Rows are points. A path goes straight from each point to the next, and from the last back to the first. The post is the endless flat space through its rows: a point in 2 columns, a line in 3, a plane in 4, and so on, so that a path can go around it. How many times does the path go around the post? Going back the other way cancels.

Post:
[[-15   9   8]
 [  7  23 -17]]
Path:
[[ 27  28  -5]
 [ 21   0 -14]
 [  3  -5 -31]
 [-24  11 -12]
 [-16  35  12]
 [ 14  36  -5]
 [  4   9   0]
 [ -5   2  -1]
 [ 23  20  -2]
 [  6  35  -1]
 [-33  14  19]
 [-19  30 -10]
 [-31  14  31]
 [ 14  27 -14]
 [ 20  19 -22]
 [  6   6 -18]
 [-39  -7   4]
 [ -6  25  -7]
 [-14  34  20]
 [ 15  12   5]
 [ -8  -1   7]
 [-18  -3 -16]
 [-17  25 -15]
 [  3  42 -41]
 [ 23  60 -29]
 [-23   5  43]
 [-18  -2  19]
 [ -5   7  -8]
 [-13   9  -4]
 [ -7  26 -10]
 [ -6  25   3]]
Times around: 4

Post:
[[  7  26 -11  31]
 [  0  -2 -12   5]
 [-30 -34  13  -8]]
Path, 23 rows:
[[-31   1 -28  43]
 [ 38 -11 -33  -4]
 [  9  -2  43   7]
 [ 18  41 -30   2]
 [-13  57 -60  35]
 [-12 -22  12  54]
 [ 27  -5   9  -2]
 [  5  -9 -11 -20]
 [-49 -38 -32 -48]
 [-12 -31 -53  -3]
 [  6   2   6  31]
 [  9 -10 -11 -19]
 [ -1  15 -24 -21]
 [-23  11 -32  39]
 [-16 -51  23   1]
 [ 11 -22 -15   2]
 [-26 -35 -16  16]
 [ -4   7 -31   1]
 [ -4 -24   1 -53]
 [ 44  29  -3  32]
 [-21 -11   1  23]
 [-53  20   1  38]
 [-39  17  -7  -5]]
Times around: 2

Post (5 x 6):
[[ 32   4  13  22  34  19]
 [ -1  -6  -9  13   1  14]
 [-24   6  17 -17 -30 -17]
 [ -5 -16   4  -8  -6  15]
 [ 14  -7   9  -2 -16  -3]]
Path, 31 rows:
[[ -8  25   7   2  10  -1]
 [-23  29  18  -9  15 -26]
 [ -2 -23   7   2  21  12]
 [ 23 -60 -10  -4 -30  27]
 [ 15  18  43  11 -23 -25]
 [ -8  -9 -18  15  -5  25]
 [ 25  15  17   7  -5  -6]
 [ 22 -15  15 -23   8   0]
 [ -8  -3  -7   5  -8  -4]
 [ -8  12 -10  12  -5 -12]
 [ 19 -12  -1   2  12  -3]
 [  2 -35   3 -17 -20   4]
 [  6   0  18  14  -6   0]
 [ 22  27  31  25 -17 -10]
 [ 12   2  30 -31 -18   4]
 [  3  19  -3  -5 -19 -16]
 [ 14 -25  -3  -3   8   3]
 [ 41 -45  -9   4  22  42]
 [ 15  -7 -17   6  17  27]
 [-10  23  26  -9   0  19]
 [-29   4 -11  20   3  23]
 [ 18  -2  23 -25 -39  -7]
 [-28 -15 -29  -6   4  31]
 [-16 -24 -20 -12   2   9]
 [ -3  -3  16  17  22 -14]
 [ 36 -16  22   8  19  21]
 [ 10 -32   8 -11 -15  33]
 [ 21  -5  25  22  17  20]
 [ 16 -27  26 -10 -11   3]
 [ -8 -21  45 -31   8  38]
 [-15  20  12  -4 -15  -2]]
Times around: 3

Post:
[[ 14  -2  14  17   4  17  -2 -12]
 [-10  -5  -1 -10 -32 -20  -7  11]
 [ 13   0   1  23   0  -4  -1  19]
 [  7  17  -8  13   6   5  19  -7]
 [ 10 -12  20  -8  -3  -7  -4   9]
 [ -7 -30  19 -11 -32 -40   7 -10]
 [  4   4   2  21   7  30  20  -4]]
Path, 26 rows:
[[ -1 -24  15   1 -13  -1 -14   5]
 [ 11 -34  21 -16 -22 -28  -1 -15]
 [ 30  12  13 -17   0 -18 -17 -17]
 [ 18 -12  20  21  -3  -1  10  32]
 [  6  25   8   5  -2  27 -12  15]
 [  1 -17  23  51  14  28   5  36]
 [ 21 -13  15  21  10  34 -27  27]
 [ 21  18 -26  18  17  -8  48  -2]
 [ 38 -28  22  33  -1 -52  26   3]
 [ -4   4  25  -3  -5  41 -15  39]
 [ -1   9  -4   4  30  18  10  12]
 [ -5  -3   0  12   7  -2  15  -5]
 [ 31 -21   2   3   4 -25   3  18]
 [ -4  24 -15  -2 -26  35  -9  24]
 [  5   9   2  21  -9  20  -4  28]
 [  6   7  13  25  24 -24  35 -36]
 [ -9 -33   2  12 -29 -22   5 -10]
 [ 22 -13  -8  21  -3 -35  28   1]
 [ 10   4 -18  33 -25 -14  -5  -1]
 [ 15 -33  38  -2  -6  -3   9  10]
 [ 19  32  25  -3  30  29 -13  10]
 [-11  31  -9 -15  33  19  28  -8]
 [ -7 -41 -11  20 -51 -60   3  -2]
 [  6 -25  12  -3 -25 -19  17  -2]
 [ -7 -34  36  -3 -28   8  12 -11]
 [ -1  -3  13  13   2 -16   8  25]]
Times around: 5

Post (8 x 9):
[[ -2   5   0 -15   3 -11  -7  22 -16]
 [  1   1  -5   4  -2  27   0 -33   2]
 [-12   2  -3   2  11   4  -7  60 -54]
 [ 12 -32  -1  19   3  20 -10 -20   8]
 [  3 -23   4  -1  -3   1  25  13   5]
 [  8 -19  21  18 -21  29 -21 -37  12]
 [-15  -3  -7  15  -8  10 -13  -9  -6]
 [  6  14   8  16   9   6  14  -1   7]]
Path (31 x 9):
[[ 40 -22   9   9  -1   8 -22   7  -6]
 [ -9 -21 -29  -5  -8  41 -14 -27  -9]
 [-22  29  19  -3 -29  33  29  32 -18]
 [  0  21  -4  16  -9  10 -28   9 -15]
 [-15  -8  -7  35 -23  10 -22  36 -42]
 [  1 -22 -19  -6  14  15   9 -17 -17]
 [-11  -8   0 -11   1  -7 -37  -3 -15]
 [ 15 -31   0  22  14 -17   9  -4  10]
 [ 23 -13   7   7   8  10 -10  26 -25]
 [ 17   3  17  17   2  -6  -9  16  10]
 [ -2 -26 -23  18   4  16 -12  -5 -20]
 [  9  13   2  15  18   7  20 -10 -12]
 [ 15  -5  22   4  20  -5 -44  13 -12]
 [-30  -2 -12  17  16   5 -20  26 -21]
 [ -5 -22 -17  45   4  49  -6  -4 -10]
 [ 10 -22 -11  10 -13  -1   6  24   1]
 [  1  -5  15  35  -5 -10   5  13  26]
 [ -6 -15  -1  25 -23  39   6   8 -16]
 [ 33 -29   8  27  -5  14   5  -5  15]
 [ 21 -23   0 -15 -20 -14 -27   9  21]
 [ 31 -49  19   4 -21  12  -1  28 -17]
 [  3  -8 -12  -7  -9  17 -12  13 -32]
 [  9 -38   9  13 -26 -23 -14  -7  47]
 [  6 -12  -4  -3  -9 -19  21 -16  30]
 [ 13 -25   4  -2  18   6 -17  31 -43]
 [-33  -4  -8 -14  -7  -6   0  -9  -8]
 [  6  28   8  16   8  25   6 -36  35]
 [ 22 -37  -9  49   3  36  -3 -12  32]
 [  5 -17   7  22 -20  15  -8   0  -8]
 [ -7  10  12  26  -9  -1  -4  15 -22]
 [ -7 -25  -2   5 -12   3   9  -7  -1]]
Times around: 2

Post (11 x 12):
[[ -9 -15  -2  -8   9  25  -1   2 -11  37   8   7]
 [-12 -20  12  18  -2  -9 -16  -4  -9  -8   2  14]
 [  9  -2 -23 -26   1 -32  18  -1  -6   7 -26  -1]
 [ 15 -16 -10 -15  -4 -18   3   9  -3  40   6   2]
 [-25   1  17  14   6  15   9   3  23   7   3 -17]
 [ -1  18  -4  -8  19 -11 -13  -3  -4   2 -13  17]
 [ -1   2  -7 -32 -20 -30  15   7   4  19   4  -1]
 [-14  18 -12  36  20  19 -14 -15   6 -25   5   5]
 [ -8   3  -1  20  11  15 -45  -8  10 -27 -11   4]
 [  2  -9   5 -11   0   5  22   5  17  26  -1  17]
 [-13   2   1  10  21   0 -14  13  -3 -27   9   4]]
Path:
[[  6  -2 -17  32   7  12 -18  22  -7 -22  39   3]
 [  1   7 -23  -8  -9  -2   9  -7  11  -4 -10  19]
 [-23 -24 -14   0 -14  -9 -15  10  14  11  16 -17]
 [ 17  -2 -50 -23  38  -3 -13  -2 -20  22   7  31]
 [ -3  10  -9   1 -16 -31 -35  -9  21  -7 -23  33]
 [ -3  -1  11  18   3  12  18  -5   7  -3 -29  37]
 [  0 -10  30 -20   9  21 -17  21  -5  28 -11   4]
 [ -1  -4  16   0 -11  -2 -26 -32  15 -28 -29   7]
 [  4  11 -22   9  21   6 -26  -6 -22 -20   6  -1]
 [ 15 -13  29  18   7  24 -39   8  -4  -2  27  41]
 [ -2   6  22 -16  17 -15  10 -12 -12  23  14  21]
 [  6 -14 -33   4  30  -1  21 -22  25 -14 -37  18]
 [ -7  19 -32  -3   6 -14  18   1  11  -6  14  15]
 [-13  17 -45  32   9  17  12  -4  25 -22  -5   2]
 [-37 -23  27  13  -8 -16  -4  -3   7  20   1  -5]
 [ -6   2   6 -17  17  -8 -11  22  -8  -1  31   5]
 [ 21 -21  -5  -4   1  19  13   0  -9  15  16  21]
 [-30  25  57  32  -5  -9  26 -10  19  -2 -18  -1]
 [ 10  10 -14 -29   5 -40  16  12   6  32 -26 -13]
 [ -7 -15 -36  21  19   8  26  -1  16  11   9   3]
 [-32   8 -10  19   8 -17 -15 -24  16 -26 -28   5]
 [ -7 -13   1 -38 -15 -15  20   8   8  11 -27  17]
 [ -2  -6   8  -4  11  16   5  23 -10  38  -6  -8]
 [ -4  14  -6 -30  -7  -7  -2   6  -5   4   1 -20]
 [ 14   0  -3   4  39  13 -15  -5   6  16  -3  22]
 [-60 -16  25  10  -3 -11  -9   3  11 -12  14 -29]
 [-21   1 -33 -12  10  15   4  -1 -12  -5 -16  -7]
 [ -7   0  -5   9  11  14  12   5  -7  17   0  20]
 [ -5  24  23 -29   7  -3 -25   4  -7   3 -19 -14]
 [ 18  38 -35 -16  14  17  -1 -17  -7  -6 -17 -12]]
Times around: 1

Post, 13 rows:
[[-26  21 -21 -24  16  -6  15  -9 -22   2   0  28 -10   2]
 [-14  11 -12 -32 -37  -7  22   0  -7   5 -21  22  17 -14]
 [ -7  17  11  -7  -3   2  -1  23   2  19 -13  13  -3  22]
 [-13  23   2   4 -35  46  24  19  35 -12  17 -12  27   1]
 [ 10  10  -4 -24 -16  -6 -20 -15  32  12  -3  31 -10  26]
 [  0 -14   5  -3  16  -5  27   8  -4 -19  10 -18  22  -4]
 [-11 -32  15   4  22  36 -29   4 -28 -20 -32  21 -10  24]
 [  3  26 -16 -10 -14 -32  27 -23 -39  16 -31  14 -16  21]
 [ -9  -5   2  13   0  25  13  15   6   2  38   1   3 -18]
 [ 27  -9  -4 -22  24  25 -21  -4   4  13  -6  19 -21  35]
 [  8 -15 -27   1   0   1 -19  34  11  -4  -2  18  32  38]
 [ 10  14  -5 -19   0  -7  10  11  -2 -27  21  -3  -4   7]
 [-15  13  -4 -26 -23  16 -13  -5  -1  11  14  17  18  -4]]
Path:
[[-11   7   1   3   3  43   2   7 -13 -16   0  -3  26  12]
 [-16  -1 -45  25  -6  12   8  25   6 -18  -5  29  11  10]
 [  1  -2  18 -52   5  -7   5   3 -23  23 -17   9 -11 -19]
 [  4  13 -14 -14  -4  23  -5   9  -9  -3  23  -2 -11 -12]
 [ 10   2  18 -35 -27 -11  19  20 -15  -6 -36  -6  -8   4]
 [ 20 -45  32  -9  37  10  32  24  -9  10 -31   0   1  36]
 [-15  20 -33   2  11  54  11  13 -13 -39   6  11  18  28]
 [ 19  12   0   1 -22  -9   3  23   8  -9  35 -19  11 -16]
 [ 21  -6 -30   4  51 -10  26  16 -29  43 -20  -7  -6  44]
 [-34  20 -11  -5  14  32  13  18 -12  16   4  20 -10  41]
 [-12   2  21 -17  -4   4  26 -36  24 -25 -35  37 -14  32]
 [-32 -12  19 -26 -11  -8   9 -11 -60  -8 -25  30  -3  -9]
 [-21  14  34 -10 -57  26  -4  22   8   2 -37  45  15  -7]
 [-23  13  -1   4 -17  29 -16  50 -12 -16   3  11  28 -16]
 [ 12  21 -16  23   8  -5 -20 -19  53 -23   8  23  -5  47]
 [  7  -4 -32  -3 -10  -9   4 -14   7  -6 -34   5   0  22]
 [ -5  -3  -8  17  12 -15  14  29  -8  31  13   5 -25  27]
 [-40  18   8 -53   8  27   4   5 -13  -2  10  40  11   8]
 [ -3   1 -23  14  14 -13   9  40  -1   7  -8  52   9  10]
 [  4  10  -7  32  -3  20  27  14 -28  -8  39  -7  -3   6]
 [ 20  33 -30  -2  12  -5 -10  14  42  21  17  32   0  15]
 [  4   3 -40 -17  56   7  21  16 -12  41   3  19  -6  13]
 [  4  -4 -19 -27 -22   8 -26  -2  23  -8  12  22  -6  21]
 [-17  -6 -11  19  -1 -10  11   0  -2  30  13  24  13  46]
 [ 21   8  24 -22  -5  24  21  23 -20  18 -30  11  -7  22]]
Times around: 4

Post, 17 rows:
[[ 17  10   1   9  -2   0   1  12 -11 -20 -11 -15  18  -6  -6 -19  20   7]
 [ 19  -3   9   3  -9  -4  -5   2  27 -14 -20  -1  25  -5 -18  13  12   2]
 [-12  -1  13   6 -11  -4  26  28  -6 -31   8   5 -13  14   2  -6  11   8]
 [ -1 -17  -6  17  -4   2 -12  18  -5 -27  -8 -13 -27  34 -23  13   6  -1]
 [ 15  11   6  13  15 -14  -1 -36  18  20  -7 -11  -9  10  -3 -12  -4 -10]
 [  2   1 -20 -11 -11   7  -9  -6  -5 -19   8  -3   6  13   4   3  26  12]
 [ -5 -22 -19  -4   4   4  -3  24  -5 -10   0  27  22  -1 -11  -2  20   6]
 [-13  -6   2 -22   0  11   9  19   3  17   0 -31 -14  -1  -3  28  -7   1]
 [ 10   2 -14   7 -15  -2   5  10  -5 -16  22  -4   8  -8 -11   6  20  29]
 [  0   1 -14 -15  10 -13  15   8  -5  25  -8  -7  14  11  12  22 -13  13]
 [ -9  -9 -27  22   1   6   8  -9 -22 -33  -2  -4 -22   3 -23   9  33   4]
 [ 11  -1 -28 -29   7   4  15 -25  -8  11   8 -11  11   2   9  17 -15   4]
 [  3   7  -2   0  30 -19  36  51   6  -1  -7  -1  -9  14 -14  -4  10  16]
 [  8  17  -6  11 -16 -10 -21 -18  -7   2  29  -1   6  11   2  16   3 -13]
 [ 16   8 -17  10  23  11 -22  -4  -7 -16   4 -19  -3 -13   1  27  -6   9]
 [ 37  11  23 -11  16   3  12 -20  13   9   8 -33  -9   4  12   9   9  19]
 [-11  25   7  24  10 -13  -8  14 -16  13 -17  10 -23  21 -48   6  -9   0]]
Path:
[[  7   2   9   8  -5  -8  -5   5  31  -8 -19   8  -2  23   2  -7  18 -18]
 [ 11   6   2 -29  13  -7  22  25   1   5 -38   7  16  -4 -20  16  13  36]
 [-16  -7  -7 -26  23 -11  29 -15 -10  34  51   2  -8  18  39   2  -2  12]
 [  7  15   3  -2   3  14   5   3   3  -9 -23 -28  -2  37 -23  -9   3  -3]
 [  3  -7 -19  -3   7  16  15 -11  -9  11  16 -27 -27  13   4 -17  30  -5]
 [  8  -4  10 -11   4  13  -3  -4   6   2  -6  -1  -6  -1   5 -18   1  10]
 [  7  -9  -7  -3  10  16  10  -3   6  15   5 -17  -4 -10  13  -3  -1  14]
 [ 16  -5  18 -12  14   2  -5 -12  33  11  -4   1 -16   7   3 -17  30  -8]
 [  9  -2 -12  -7   5 -23  -8 -13  -8   6   2   7  31  -5  22  22 -13 -14]
 [ 46 -11 -30 -13  25  -7   0   7   6 -13 -17  -4  26  37 -12   0  41  27]
 [ 30  12 -14  -2  12  16   3   3  -1 -21  -1 -27  -2  22 -17  -8  15  14]
 [ -7 -22  -9   9  19  15  -3 -14  -2 -11  -6   4  23 -38 -17   7   2  -2]
 [-10  -9 -60   5  -5 -20 -11  22 -29 -26 -23 -25 -12  42 -12  17  30   7]
 [ 17  23  16  28  37  -4  -1   7  -2 -35 -31 -12 -16   6 -21 -12  -1   5]
 [  5 -23 -16  -1  40  14  23  29  11 -16  -9  -8  -3  -6 -16  14  16  -9]
 [ 12  -3  16   1 -13   9 -11  -7 -11  22 -14  -8  21   3  -9 -20  21  -7]
 [ 28  13 -29  -6  18  -8  19  -9  -8 -25  10 -18   3 -18  10  -9  47  11]
 [ -6 -19  -2   6 -17  -7  16   4   0 -12  21   3  -4   2 -15  13  36   6]
 [-15  41 -15 -37   3  12  -7 -25 -14  20   2 -21  12  14   1  16   7  18]
 [ 19   4  -7   2   0   3  13   7  17  -8 -25 -22  12  24  -6   2  -7  -1]
 [  1  18   3  -4  -9  -4  18 -31 -10   5   9  -3  -7   5  14  10  10  -3]
 [ 19  27  14 -13  21  -1 -17   5 -20   0  -9   5  17 -17 -16  -5  28   5]
 [  7 -20  -4  23   2 -11   2  14  27 -11  33  11  19 -19 -32  13  19  21]
 [-11 -14 -21   2   2  16   0  22 -30  12   4 -10  -3  14 -32 -16  20 -17]]
Times around: 4

Post:
[[-10 -18  18  -9  -7 -50  -3  18  -3  -2   7 -26   9  22 -33  -3 -13  -4]
 [ 15  33 -10  18  -2   1  -6 -22  30  -7  23   2  18  20  14  39  29 -11]
 [  8  -1 -17  -3  13 -22  23   2 -17  20  15  27  -1  -8  -6 -23  14  21]
 [ -7  33  32   9  -6  -6  -1   9  16   0  -4  -5 -12   6  -9 -11  -7  10]
 [ -7  37  13  15 -16 -25   6 -11 -14  -9 -14 -23 -28 -26 -12  38  20 -11]
 [-17  18   2  11  16  21  22  -2  -9   6   6  11  34  21 -11 -20  -8  15]
 [  7  41  -8  11  -4  -6  -3  10   6   9  10   6 -26   0  -7  -3 -20 -25]
 [ 23   3   2  -6 -10   5  -4 -34  10  18   2  22 -18   4  -4  -5  10   4]
 [  7  24  17   4  -8  -8  17 -16   8  13  26   9  -8   8  30  -4   7 -22]
 [  5  21   3  -8  -8 -11 -15  -2  12  -2  10 -26   6  -3   0  32 -14   6]
 [ 12 -13  11  29   2  13  17 -14  22  -4  -7  24  -5  13  39 -10  -8  -5]
 [  3  -2  11  22 -20   0  16   2   6 -31  13  -2  25   5  20  -4  15   4]
 [ 11  22  -7   2  11   3 -12  -6  11  -5  -6  -9  15  -6  13   4   7  -6]
 [ 13   4   7 -21   0 -12  12  14 -10  22  -3  10  21  -2   1 -10 -16  -5]
 [  2 -13   5   4 -28 -19   1   0 -27  42   2   7  -7 -11  -4  -9  46  48]
 [ -8  -1   4  11  20   0 -28   6  -6 -21  -2   2   5  -6   2  28  12  10]
 [  0  21  27  25  18   3  -9  14   0  -8  18 -15  34  18  -5   0 -19  13]]
Path, 26 rows:
[[  2   5  14 -11  11  -7 -20   4  -3   5   7   8   3 -11 -10  19  18  19]
 [  5   5  33   5   4   6  36  14 -18  10 -30 -13  23  -9   6  -7  -7  21]
 [ 24  39  -4  13 -14  -8  17  16  12 -12 -10  -2  14  -3   5 -11  21 -10]
 [ 24 -14  19  -1  -5 -31  26  33 -30  52 -14  14  14  -2 -32  -1  28  30]
 [  4 -13  11  30 -17  10   7 -33  15 -19  27 -24  20 -12   6   9   0  18]
 [ 36   6  25  33  -7 -27   0 -23  26   6 -25   0  12  -1   6   7  15  22]
 [ -3  35   6  18 -11  -3  -3   4   4   1  11  16 -13  13  17  -3  21  23]
 [ 18  44  37   9   3 -12 -12  10  13  -5 -16 -17  -8 -17   3  24   7  22]
 [ 20 -22  11  -1  29   3 -10   5  -5  -2   7   7  33  -9 -20  28  -1   3]
 [ 25 -11  24   2  18  23  25  -5 -30  27  29  60  52  -5  45 -28  14 -17]
 [  1  30  55  10   0   7  -3   9   8 -20 -16 -19  34 -16  34  38 -12  36]
 [ 10  16  -5   6  12  13 -14 -19   4 -17  -1  12   7  28  -7  21   3   8]
 [ 32  19   5  14   7   0  13   4   6  43 -27 -21  47   7  10  -3  11   1]
 [-16   9   1   2  14 -13  29  16 -19  24   8   2  29 -27  28 -12  44  20]
 [  9 -13 -18   2 -30 -24   6 -10  18  20  14   1  21  29 -14 -27  30  17]
 [-38   9  13  26  -3 -11  -6   9   3  -5  -6  -7  27  33  -8  -2  -3  -1]
 [ 27   0 -13   5  -1  -7 -32  15  31  -4   5  -2  37  -5  16  11  11  11]
 [  8  14  28  27 -26  19  31 -23  34  -4   7 -29  39  10  18  47 -14   0]
 [-10  33  39   1  -8 -10   6  15   3  13 -10  -9 -24  10 -20  12 -27  23]
 [ 15  47 -16 -33  19 -12   0  -1 -30  34  -6   2  24 -17  21   9  -3  -7]
 [-19  55   9 -19 -22 -15  24 -23  40 -14 -12   2 -19   4  12  28 -26 -29]
 [  0   1   6  -1 -47  -7  26  -4  22   2 -17 -15  -2 -30  13 -30  10  -1]
 [ 14  26 -24  32   3  22  -4  -9  13  -6 -27   7 -14  -2 -14  34  41 -15]
 [ 12  -4  37  28   0 -31 -13  33  21 -21   0 -23 -16  20   7   8 -45  15]
 [ -5  29  17  19  15  -6  12   3 -20 -11 -25   1  16 -15  -5 -16   4  14]
 [ -8  22  41  10  20 -15 -20  17  -1  -3   6  -1  22   7 -13 -28   6  -1]]
Times around: 0

Post (17 x 18):
[[-22   4  15  11 -17  14   0   7  14  -7 -11 -14  21   4 -22   4  -1  -9]
 [  3  20  -2  16 -14  23  -7  17  28 -18  14   4   7 -20  13 -41 -20  -1]
 [-20   4  11  11  11  18   4 -17   4  -1 -34  -1 -18  11 -13   2   5 -14]
 [  2  18  -4   8  -4   7 -22   4  25 -35   3 -20 -27   7  14 -15  15 -10]
 [ -3  16  12   6 -13  -4  11  -3 -14  33   8 -20 -19  29  15  18  15   4]
 [-16   2 -14   3  -3  11  -7  21 -25 -12  -4 -16  13  -3  26   7  -4 -15]
 [ 33 -12   5 -17  24   2  32   1 -28  12  16  -7 -21  19  -1   5  10   0]
 [ 16   2 -10   3 -27  -6 -20   6   7  -2 -10   1 -36  13   4   8  -9 -23]
 [ 12  -7  -3 -14   1   2   7  18  23  10  19  -1  -4   1  -6  -9 -22 -14]
 [ 22 -19  24   7  18  11  17   2   5 -12  -8  10   0   2  24  -9 -19  -9]
 [  4  -3 -21   3 -16 -11  27  10  29 -12  12  -7   1   5  19  28   5   2]
 [  0  -9  -5 -15  -9  22 -11  18  16   3 -15  11  31  -1  25   4   1  27]
 [-14   4 -21  -2 -14 -13 -30   1 -15  14   5  -5  17  29   3  -1  11  15]
 [ -1  24  -3  26 -13  -4  -3  31  17  29  16  11  -8  24   1  11   5  -3]
 [  2  15   8  -1   7 -35  16  13 -15  -4   7 -27   7  -1 -15 -27  19  -7]
 [  0   9  -2  13   2  -2 -18 -12  -5  -2 -22 -26  -2  -4  -7   7  -4 -23]
 [  6  17 -12   1 -17   7 -17  -3   6 -12   0 -12  -3  10   7   1  18 -31]]
Path:
[[ 23   1  -1  -8 -47   7  15   3  16   9 -17 -23  -4   2 -26  -9   0   7]
 [ -9  16   9  15  27  37 -60  24 -26  -5  -7 -16  41  38   4 -10  22 -25]
 [  0 -28 -13  23 -21  28  -8   0  18  -9  11  -6  38  10   0  -4 -22  33]
 [ 10  -2 -17   8 -37  -9 -50  13  17 -19  10 -26 -33 -15  31  -5 -11   2]
 [  6  -8  -2   4 -12  15   4  -1 -19 -11  19 -18  22   5  14  -1  23  12]
 [-15  14  14  22   2  12  -3   0  29  10  -4  12 -10  27  -9 -34   8  -6]
 [  0 -20  -4   9  31 -21  -3   0   4   1  10  -5  14  48 -19   0 -11 -33]
 [-10 -20 -36  13  -6  12  -9  15   4  -9  -1  -1  14   5  17  33   5 -25]
 [-10 -12  39  42  -5   7   1   4  13 -13   9  11  21  20   0  -9  -1  -6]
 [ 21   9  -2  -8 -14 -31  17 -15 -16  40  -5   5  -4  13 -17  15  -1 -15]
 [ 25  51  27  24  11 -21  33   9  13  18  24 -12  -8  18 -41 -18  25 -44]
 [-16   7  -6  -1  -6  27  41  27   7   6  41   8  -1  14 -36  38 -22  -9]
 [ 38   1   0   8  25   5  -1  15 -15 -24  12  17  32   1 -19 -12  17 -16]
 [ 10  13  18  16   0   5  14  -8  21  21  20 -42  -2   5  51  38 -37  12]
 [  2 -16  12  19   7   9   1  26 -10 -13   3 -20  39  35  14   5  -9  13]
 [ -3 -16   9  22  39  26 -13   6 -16  10  -8  13   6   8 -19 -31  -5 -10]
 [  9  13  -1 -10  -2 -35  10 -19  13  20  34  -7   4  17 -24 -32  32  -7]
 [  0   7 -10   4 -18   9 -19  -5  18  -4  -7   8  14  16  -9  11  14   1]
 [ -9  14  24  -2  -9 -16  31  14 -17  18  37 -10   0  36 -17  -3  14   4]
 [ -3   3   6 -17 -13  31 -13  39  21 -52  -9  -6 -27 -28  21  -6 -28  -8]
 [-17  -1  -8  -1   6  -6 -17  12 -27  17 -34 -20  -6  20  43  50 -15 -10]
 [ 13  12   4  20 -40  -8  -8  11  11  -4 -14  -9 -18  20  -6 -29 -17  -5]
 [ -7  26  11  31 -23  -7   2   4  25  -4 -21 -28 -35   5  -4  15  22 -31]
 [  0   0  24   5   3 -18  23 -11  14  -4 -13 -14 -32  -6  -1  -7  11 -14]
 [  2  -5  16  -9  -5  -4  10  18 -10 -19  17 -24   4  -8  20  26 -12 -42]
 [  3  37  -8  21 -34  -4 -30  37  16   4  -5  23 -15   5 -11  -7  11 -37]
 [ -9 -36 -15 -13  13   0 -29   0 -11   8  -6  11  29 -17   3 -26 -28 -15]
 [-11  28 -25  15   2  11  -9  26  21  17  28 -12 -22   1  -5 -14   0  -1]]
Times around: 2
